Each row of a before or after table is a point. One or more steps were done to the points. Then noise was added and the rows were shuffled. The steps act on how far a point lies along the listed directions, d1 being the first. Write out the steps. A step turns or swaps two directions, mirrors them in a line or flattens them onto one, adds a multiple of one to another, or multiplies one. Angles are multiples of 10 degrees, from the lower direction toward the higher: turns from -170 to 170, lines from 10 to 170 but not 90. Use the fewest steps. Two steps may share a direction if one is a turn and the other turns, adds or multiplies; they go together, in the order done. Otherwise the lowest direction goes first.

Directions:
(1): -53,28
(2): -28,-53
Before (14 x 2):
-23,46
56,-9
-39,41
-53,-12
22,50
0,28
18,-56
28,-3
-48,-12
60,10
-28,-23
45,-7
15,12
33,12
After:
-51,30
-42,41
-25,37
43,-26
-17,3
2,-56
-35,14
35,-2
-12,-23
-12,-49
-25,25
52,-23
21,53
-48,-26
Steps: turn d1 and d2 by 140 degrees

Directions:
(1): -6,-18,-14,-16,35,60
(2): 24,39,-15,-4,-45,35
(3): 21,41,44,10,37,6
Before (14 x 6):
10,3,14,7,29,4
2,-21,-13,-10,0,2
-4,2,-17,7,-25,-24
-13,-34,2,-1,10,-14
3,7,8,15,-4,-15
-11,-5,-27,-16,-33,12
-7,-7,-22,0,-23,-22
-15,-5,15,6,22,-25
-8,-15,-22,-1,-34,-13
9,-2,10,2,22,16
-4,-18,-8,6,-28,-29
-7,-4,3,2,32,-13
-6,6,-17,9,-31,-43
-11,-11,8,11,28,-1
After (14 x 6):
-1,-13,4,2,-21,-20
16,11,-21,1,-58,3
8,-15,-15,-10,-13,-1
11,37,-31,6,-58,1
-10,2,6,10,23,-35
8,9,-34,-7,-57,22
8,9,8,11,-4,-9
2,-13,22,15,40,-23
-13,5,21,11,4,-35
3,15,-33,-6,-49,10
-12,-7,14,17,20,-24
5,19,-26,0,-42,6
0,-17,14,8,37,-9
-5,4,-36,-24,-38,36
Steps: turn d1 and d2 by -50 degrees; add -1 times d3 to d2

Directions:
(1): -52,-30,-14,-12,17,25,60,-20,-16,15,8
(2): 45,-17,-38,0,-13,-12,15,-45,9,-16,52
(3): -44,32,-22,-18,20,-27,-5,-12,51,-42,0
(4): 2,-9,-44,-15,-43,48,-5,26,44,15,-16
Before (10 x 11):
40,-13,15,9,-11,-5,6,-20,-38,6,29
6,-30,-51,-17,-22,35,19,-13,37,3,0
1,19,-4,-2,3,-39,-12,-31,23,-44,30
-54,18,3,-13,20,-12,43,-24,-25,0,-5
0,-24,-21,-9,-30,48,25,17,3,35,-3
32,-11,12,-8,-16,31,-23,35,-2,12,-22
-6,-7,12,14,4,-8,22,-17,-21,-11,13
-54,13,30,-8,32,-7,-3,3,23,-25,-22
-30,11,-2,-13,20,17,-18,19,25,-8,-18
15,33,-20,2,-2,-50,-23,-10,39,-24,0
After (10 x 11):
-3,26,-5,-7,3,-26,-14,-18,21,-34,16
-20,4,-5,3,-8,5,7,3,16,-15,-4
-2,-21,2,-3,9,34,0,12,-18,21,-4
43,-11,-14,1,-48,21,-22,8,16,5,8
3,4,20,-10,28,-21,-5,-14,-9,-28,10
21,-19,25,11,12,-7,3,-8,-29,6,-6
-23,9,32,4,31,-23,17,-9,-27,1,6
-37,7,-13,-15,-20,30,27,12,-7,27,-30
58,-8,-24,14,-39,-1,-15,9,9,24,1
-12,-35,8,-6,-16,53,12,19,7,22,-21
Steps: flatten d1 and d2 onto the line at 140 degrees; multiply d4 by 0.7; turn d3 and d4 by 140 degrees

Directions:
(1): -28,0,7,25,-16,34,24,-23,15,4,3,48,-25,-1,1,-7,29,2
(2): 0,-3,-11,-14,23,-12,48,-38,4,-5,-4,-13,-21,-20,-35,25,-18,10
(3): 6,-28,-2,30,-6,-25,6,12,15,-11,-55,-3,-25,23,-10,-27,-12,2
(4): 1,-18,-1,19,-26,10,13,-30,-2,-6,26,-3,29,41,-2,0,-43,-21
(5): 28,18,8,-25,0,-14,-7,-25,60,8,16,-9,-13,21,5,-23,16,-7
Before, 13 rows:
2,16,-5,-13,14,-11,44,-39,33,12,19,-7,-35,-6,-36,1,-3,-3
-28,-18,-11,5,-1,2,24,-27,-24,-8,2,7,16,-18,-11,15,-6,-3
-16,3,-1,3,-13,27,5,-1,-3,12,22,15,15,-13,2,10,8,12
-4,38,13,-42,19,-13,-44,28,6,19,7,-18,6,-36,11,20,42,8
-1,13,-2,-36,28,-15,4,-2,-15,4,-1,-17,-11,-38,-11,26,13,18
-12,-4,-11,-1,-3,3,31,-13,-1,10,11,4,-2,-8,-2,8,-14,-13
-7,-1,-4,17,-20,14,0,-8,6,-9,7,18,-13,-5,10,-10,14,7
8,11,-4,-45,26,-20,12,2,1,-7,1,-17,4,-30,-6,19,6,4
20,-4,-11,-7,12,-1,38,-37,14,-14,-13,-23,-13,1,-30,24,-24,-2
-32,6,4,26,-15,27,21,-15,-15,5,14,52,0,16,0,-6,18,11
-37,10,16,18,-29,52,27,-17,-7,2,16,56,6,-3,14,1,31,-1
5,29,-2,-30,26,-9,1,-6,-8,10,34,-9,12,-33,-11,15,20,9
-38,-4,5,11,-4,34,22,2,-19,4,-3,40,-19,-5,-12,3,23,7
After, 13 rows:
17,12,9,11,-22,-19,-30,19,31,11,10,-8,-4,40,12,-43,1,-19
-13,-8,-6,-1,-7,-8,-30,17,-23,-1,1,-3,35,-7,19,-5,9,-8
10,-20,-4,0,-13,-17,12,12,-39,-16,-6,-36,54,22,-7,14,-59,-8
9,-4,-7,-4,2,-24,-3,5,-37,-3,9,-23,40,27,-8,5,-42,7
-41,-25,10,51,-27,12,27,-24,9,-1,-34,33,-26,16,-19,3,2,-3
-4,-11,-1,-5,-13,9,-6,9,-35,-3,26,-13,36,36,-5,7,-36,-16
28,20,8,-6,-9,15,-44,21,24,3,-2,-3,6,13,25,-19,29,-9
-15,-10,12,18,-19,12,0,10,15,-5,-16,35,-5,13,20,-23,27,-6
11,-8,-12,-1,-12,-9,3,-12,-7,-14,11,-22,8,2,-3,2,-23,1
-23,-11,13,32,-34,19,-11,1,-1,1,-10,37,-1,20,19,-19,19,-3
6,-1,-6,-4,-6,-9,-13,22,-2,10,-2,-6,8,1,22,-12,-6,-15
-1,-20,-10,14,-10,-1,0,18,-16,0,-14,-13,20,2,-5,2,-23,8
-12,-15,4,47,-17,-5,1,13,0,-2,-23,27,-3,16,-2,-32,13,2
Steps: turn d1 and d4 by 130 degrees; turn d3 and d5 by -140 degrees; turn d2 and d5 by 160 degrees

Directions:
(1): 10,-17,21,-44,-29,11,20,-2,14,12,15,12,24,10,15,-8,-11,-34,10,45,-17,24,19,19,-13,32,14,-30,3,-21,-18,-30
(2): 19,4,-16,-45,4,-1,-14,6,-43,5,34,-29,5,0,-8,27,-6,21,20,26,27,-5,-44,-13,28,-7,14,5,-4,-15,23,-30
(3): 9,39,9,27,-10,-19,-5,-5,10,26,19,-8,-31,19,-14,-4,-20,0,-32,19,-41,4,-35,12,-29,-4,-2,20,45,-6,12,-30
(4): 9,6,28,10,4,-2,-3,-31,9,-35,-8,3,1,0,26,39,42,-31,3,47,-10,9,-22,11,9,-23,-27,-10,0,7,37,28
(5): -1,-4,-6,-7,-24,-12,20,-42,15,15,22,-37,-3,-5,-33,-3,-6,14,10,-17,-17,-20,-21,20,11,12,3,-43,-1,-22,-5,60
(6): 22,20,18,-4,-12,36,18,-11,-1,-26,46,1,-6,51,-18,-18,-4,-20,-1,-40,9,14,16,-25,-12,-22,-2,-9,-22,9,34,-3
Before:
9,9,-1,-2,-5,17,2,-5,0,-5,22,7,6,26,-3,-7,-4,-6,3,-8,2,9,7,-4,-7,-4,1,-1,-8,5,11,-6
-4,-13,-3,-19,-4,-4,-1,-8,0,2,-11,-8,5,-12,6,3,9,0,8,15,1,-6,-1,12,15,15,3,-16,-6,-10,-18,9
4,3,0,-11,0,3,1,2,-10,-1,6,2,0,7,2,0,-6,-2,7,9,-2,4,-4,4,1,0,7,1,1,-6,1,-20
-4,-1,2,3,0,7,3,-5,4,-2,8,3,-5,3,-4,0,-2,-6,-4,1,2,2,1,3,3,-1,0,-3,-5,0,6,0
-8,-19,-11,-5,-4,-12,2,-4,2,6,-12,-14,5,-21,-5,2,-3,9,10,-7,3,-10,10,9,9,17,8,-18,-9,-7,-18,22
3,4,7,-5,-6,6,5,-8,9,-4,13,0,-6,7,1,-6,-1,-14,-7,6,-6,11,2,3,-3,3,0,-10,4,-5,4,-2
3,9,8,7,3,0,4,-4,1,-3,10,0,-7,6,0,-5,-7,-5,-5,-3,-2,3,3,-1,-4,-6,1,6,7,2,7,-5
12,11,6,-11,-9,1,1,-5,-2,2,24,-10,-6,15,-10,0,-6,-7,0,6,-6,-1,-10,-2,-3,-3,2,-5,6,-6,8,-11
1,1,0,-14,-13,4,-1,12,-2,15,12,2,-3,14,-5,-12,-16,-10,-3,9,-7,8,12,5,-15,14,13,-1,9,-11,-14,-34
After:
8,-21,21,-47,-23,13,7,-3,1,-4,10,10,24,10,23,11,9,-41,17,60,-6,22,17,19,-5,19,7,-28,-3,-19,-7,-27
-2,-6,-9,-6,5,2,-10,13,-2,7,-9,18,15,-1,18,3,0,-3,4,21,1,7,9,7,-5,10,5,11,1,3,-11,-23
1,-1,-3,-3,11,-2,-3,4,-12,-3,4,-2,-1,-7,7,4,-5,2,3,3,12,1,0,-5,7,-4,4,11,3,1,1,-10
-2,-18,-1,-25,-2,3,-2,11,-5,2,-6,6,16,-10,10,2,2,-7,14,17,9,-1,12,0,9,15,7,-10,-5,-6,-19,-12
0,1,5,13,-15,-17,7,-20,17,7,-1,-16,-8,-5,-9,2,-4,-5,-5,3,-23,-4,-2,19,-7,9,0,-18,9,-8,-4,25
-6,-2,-3,1,2,2,-2,4,3,5,3,5,-4,-3,-4,-1,-6,-1,-2,5,2,3,0,6,3,5,2,1,-2,1,-3,-8
1,-3,11,-15,-23,3,15,-17,16,8,6,-5,1,10,-4,-16,-2,-16,-2,8,-21,4,11,19,-6,21,4,-28,0,-15,-19,4
1,-9,-1,-29,-9,5,3,7,1,8,7,3,6,-5,10,-8,-11,-9,-1,21,-1,14,6,7,2,20,10,-9,5,-13,-13,-23
1,-11,7,-18,-3,10,9,-1,-1,-8,-2,13,11,5,12,-4,1,-17,13,12,-2,9,14,9,0,6,7,-13,-8,-6,-8,-11
Steps: multiply d1 by 2.5; turn d2 and d3 by -120 degrees; turn d5 and d6 by 50 degrees; turn d4 and d6 by 160 degrees

Directions:
(1): 0,6,-4,-16,39,-2,-16,21,-10,-2,16,-1,5,-4,-3,-4,10,-29,-12,28,-11,-3,-20,-33,-27,5,-38,-20,-10,36,19,13,-8,18,11,23,-27,20,20,7,-14,34,15,1,1,3,-12,-9,11,-7,-3,-8,-2,-7,3,13,-21,-3,27,-4,47,35,-8,4
(2): 10,-11,-15,-17,2,19,10,3,8,-11,16,25,40,-13,-5,11,-32,13,36,-12,-11,27,22,17,-1,2,9,3,-5,36,-11,17,-34,27,1,-32,6,-5,3,22,12,12,-3,15,-20,-19,-12,15,10,-11,26,9,-19,1,-18,0,-39,-15,-18,-11,21,-16,25,4
(3): -7,-1,2,-21,7,-23,5,2,-7,26,-22,-21,10,1,-18,23,8,32,20,-5,-19,14,-11,-19,-27,29,14,-30,32,-21,4,-24,-9,-16,-8,-25,-23,-3,19,14,-6,3,-11,7,-3,-5,36,17,3,19,7,-29,-40,-14,13,-1,-7,10,40,17,-1,-20,4,-5
(4): -9,13,-14,-40,-42,11,15,16,-11,-12,-2,1,18,12,-2,-7,4,-14,5,17,22,-1,-21,-9,-9,-18,2,8,4,-3,-60,-16,13,-19,8,-16,-35,11,16,-12,-17,21,6,-30,3,-1,-1,-9,-14,-14,-11,1,-12,-19,1,-12,-1,15,-18,-42,-6,-7,13,38
(5): -23,8,22,4,-14,18,10,34,-7,12,30,-31,25,8,-28,-24,29,24,-12,-9,17,-7,3,-4,-25,3,36,9,7,4,-21,20,-40,22,-10,15,7,-4,-2,18,10,-10,19,-4,-42,13,-9,-15,3,0,-13,1,33,7,17,0,-6,17,11,27,-5,-3,-10,8
(6): 5,13,-23,9,-27,-6,-5,-3,27,19,-10,12,-2,17,-4,-25,13,-6,10,4,7,-16,14,-4,9,20,7,-32,-24,-4,-1,8,-28,-30,31,-14,13,9,31,-16,-1,26,-27,15,-35,55,14,-30,10,-9,14,11,1,-4,-18,15,14,-26,-1,-4,6,-2,-1,-20
Before (11 x 64):
-15,10,-2,37,-8,-8,-11,1,5,26,-6,-18,-20,8,1,-17,33,7,-12,7,15,-36,6,-3,6,28,9,-23,-1,-11,12,22,-19,-21,14,14,18,4,18,-10,10,13,-20,17,-19,51,8,-26,21,10,-5,2,17,5,-6,27,36,-11,20,24,11,9,-10,-31
-36,-6,35,26,27,-4,4,16,-19,16,27,-32,10,-15,-39,2,22,32,-20,-15,-4,-2,-8,1,-28,-2,16,-1,18,-17,24,13,-23,36,-27,40,8,-17,-22,31,18,-23,28,12,-20,-12,-4,16,7,16,-13,-21,31,10,36,8,-3,20,25,53,-10,4,-16,-1
1,4,-16,-19,-20,-14,4,-11,1,4,-22,10,-20,-5,1,1,-3,10,6,6,13,5,-11,9,9,1,4,1,-2,-32,-18,-18,18,-33,17,-18,-20,3,0,-23,-8,1,-15,-3,2,2,19,11,-5,3,13,-5,-12,-14,-7,-14,16,6,-12,-21,-13,-32,-1,-1
-14,15,34,32,-3,-26,-14,14,13,19,1,-33,-36,7,-18,-27,51,32,-37,-15,1,-22,2,-8,-13,23,26,-8,10,-39,25,-2,-25,-2,-10,33,24,5,-12,-6,10,-20,16,3,-27,35,14,-10,19,21,-16,-12,38,19,19,15,35,14,33,59,-34,-13,-47,-40
-4,-3,1,-26,-4,-2,10,12,-33,-30,0,-8,3,-9,7,-5,-5,-19,-11,16,16,18,-27,-16,-10,-24,-16,17,7,10,-4,-16,26,4,-4,18,-18,11,-8,0,-18,-1,26,-27,23,-19,-13,0,-20,6,-19,-15,11,-1,19,-12,0,29,-11,-19,-1,20,6,27
21,-17,4,4,4,-3,22,-30,2,-7,-1,5,-4,-17,19,14,-31,28,12,-27,-5,23,29,35,7,-14,5,23,13,3,19,2,6,28,-14,1,39,-14,-35,14,29,-30,5,2,11,-26,-12,32,-5,6,20,3,6,12,-4,-6,6,2,-12,18,-17,-9,4,-6
-14,15,-5,11,-16,5,2,7,3,10,9,-8,-27,27,1,-30,36,-49,-38,23,26,-40,-27,-28,13,-15,-27,10,-20,-6,-19,-10,27,-24,25,41,-11,28,21,-38,-17,17,4,-18,6,31,-5,-25,-2,-23,-35,-3,30,-1,9,4,28,7,15,-22,-2,39,-33,4
-3,0,26,40,7,-11,-5,-20,7,9,-12,-21,-43,7,10,-4,26,3,-28,-15,8,-19,-4,14,16,-11,12,44,20,-44,42,-6,47,0,-26,34,36,-21,-52,-14,25,-50,8,-20,32,-14,2,13,-22,21,-29,2,32,23,28,-4,40,18,8,51,-31,4,-35,-26
-3,-11,8,11,18,16,-13,19,-4,-18,35,19,17,-14,10,-21,-7,-15,-9,3,2,-5,15,19,16,-6,-11,13,-15,46,8,22,-7,44,11,37,20,17,-22,22,18,2,19,8,2,-9,-34,-2,8,-30,-13,10,27,2,7,10,-8,-5,-5,4,24,19,-6,2
-21,11,1,-17,-39,12,24,30,-10,6,21,-15,38,21,-25,-19,34,27,3,-7,25,-6,-4,-6,-19,-7,30,1,8,-2,-47,-7,-37,-5,4,-9,-10,1,13,17,-6,2,0,-14,-50,22,12,-20,-5,-1,-13,1,6,-19,13,-5,1,19,-5,6,-22,-12,-3,16
-1,12,-26,3,12,-34,-13,-2,13,26,-18,-4,-21,23,-9,-5,29,-3,-1,22,-7,-14,-12,-24,-21,29,-25,-55,-13,-10,13,-19,-4,-35,33,-4,-13,29,24,-12,-18,18,-21,8,-8,42,29,-12,20,21,-2,-20,-23,-21,-4,31,13,-24,27,16,17,22,2,-20
After (11 x 64):
24,-4,-9,6,-9,9,20,-15,19,0,15,17,12,-10,13,-12,-18,13,17,-19,3,13,41,28,6,-3,6,7,-13,29,14,28,-38,29,9,2,47,0,-12,13,29,-2,0,13,-28,15,-22,5,9,-10,30,14,20,10,-17,9,-1,-18,-14,12,9,2,3,-16
5,4,-20,3,-6,0,-18,5,10,-15,7,35,-2,-3,23,-25,-7,-43,-6,22,6,-20,8,9,31,-7,-29,-11,-29,28,3,6,18,-1,37,24,9,28,0,-7,6,25,-1,4,15,20,-17,-16,3,-37,-7,14,7,-10,-3,15,14,-16,-12,-25,20,20,-6,-3
3,-10,7,9,5,-2,5,-6,-23,-29,6,-2,-19,-11,15,-6,-9,-13,-23,3,15,10,-12,1,12,-26,-14,27,-2,9,19,-3,28,15,-11,28,14,2,-27,-1,-3,-24,24,-18,28,-15,-21,-1,-17,11,-18,-5,32,14,14,-7,11,20,-18,-1,-12,24,-3,9
-10,17,13,40,-22,13,-1,14,28,22,26,-19,1,22,-19,-51,48,9,-16,-15,26,-32,20,8,-1,1,39,27,-8,-3,20,38,-31,14,0,30,54,-9,-20,-3,36,-19,8,-5,-43,41,-12,-23,-3,-2,-19,22,61,27,14,12,20,-1,4,59,-4,5,-33,-29
-27,13,8,-2,-35,8,20,9,-12,9,5,-25,-15,29,-8,-23,37,-23,-34,11,32,-32,-29,-19,5,-22,-2,28,9,-31,-43,-28,35,-27,4,29,-16,19,10,-33,-15,-5,10,-31,11,12,4,-10,-16,-15,-44,-14,25,-7,23,-11,29,29,14,-17,-31,18,-27,21
-11,7,-11,-3,-10,-37,4,-7,0,24,-33,-26,-21,24,-12,14,27,26,0,7,-3,-5,-20,-10,-17,23,2,-34,18,-48,-11,-44,19,-48,7,-15,-18,14,4,-8,-13,-12,-15,-7,7,16,47,7,5,34,-14,-31,-31,-24,15,9,24,2,24,22,-22,-7,6,-6
-9,-4,7,-22,-10,2,13,5,-11,3,-2,-8,3,-15,-13,6,-3,36,4,-9,11,18,-5,16,-7,-3,28,21,13,-22,-25,-5,2,1,-7,-11,-11,-8,-17,3,2,-16,4,-2,-7,-25,8,23,-4,9,9,-9,1,-5,5,-23,-4,22,-5,1,-18,-36,-1,5
-18,2,7,34,44,-12,-20,10,1,15,25,-5,-8,-10,-27,-16,22,-13,-24,10,-9,-18,-6,-12,-17,9,-28,-30,-20,9,55,25,-31,26,7,48,9,4,5,14,10,18,11,30,-23,24,-13,-7,23,-1,3,-8,29,7,13,30,-3,-15,26,36,30,38,-17,-22
-27,17,-5,-1,-23,-12,0,17,-10,28,-15,-27,4,13,-9,-9,37,11,-1,16,20,-28,-15,-21,-17,24,15,-28,16,-17,-24,4,-16,-32,15,-5,-18,12,34,-6,-4,26,-16,-1,-20,43,18,-20,12,8,-10,-10,-6,-13,7,21,24,4,27,5,15,-1,0,-5
-20,24,16,4,-1,-20,-14,39,11,25,17,-27,-10,14,-31,-37,61,17,-34,5,1,-17,-10,-29,-38,31,16,-31,2,-6,9,10,-51,4,8,28,-1,21,19,-1,-1,18,20,2,-53,53,8,-26,29,4,-10,-12,28,7,13,25,14,6,44,42,3,-3,-42,-29
-13,-1,6,-35,27,5,7,35,-31,-8,27,-10,34,-1,-14,7,20,3,-5,13,-6,11,-24,-30,-39,-8,-20,-4,17,31,-12,-9,-15,29,-5,16,-40,15,9,31,-18,12,18,-12,-12,-19,-2,4,0,2,-16,-15,-14,-22,19,-4,-28,19,22,2,18,16,-2,19
Steps: turn d1 and d2 by -40 degrees; turn d1 and d5 by -70 degrees; turn d3 and d6 by -40 degrees; turn d4 and d6 by -60 degrees
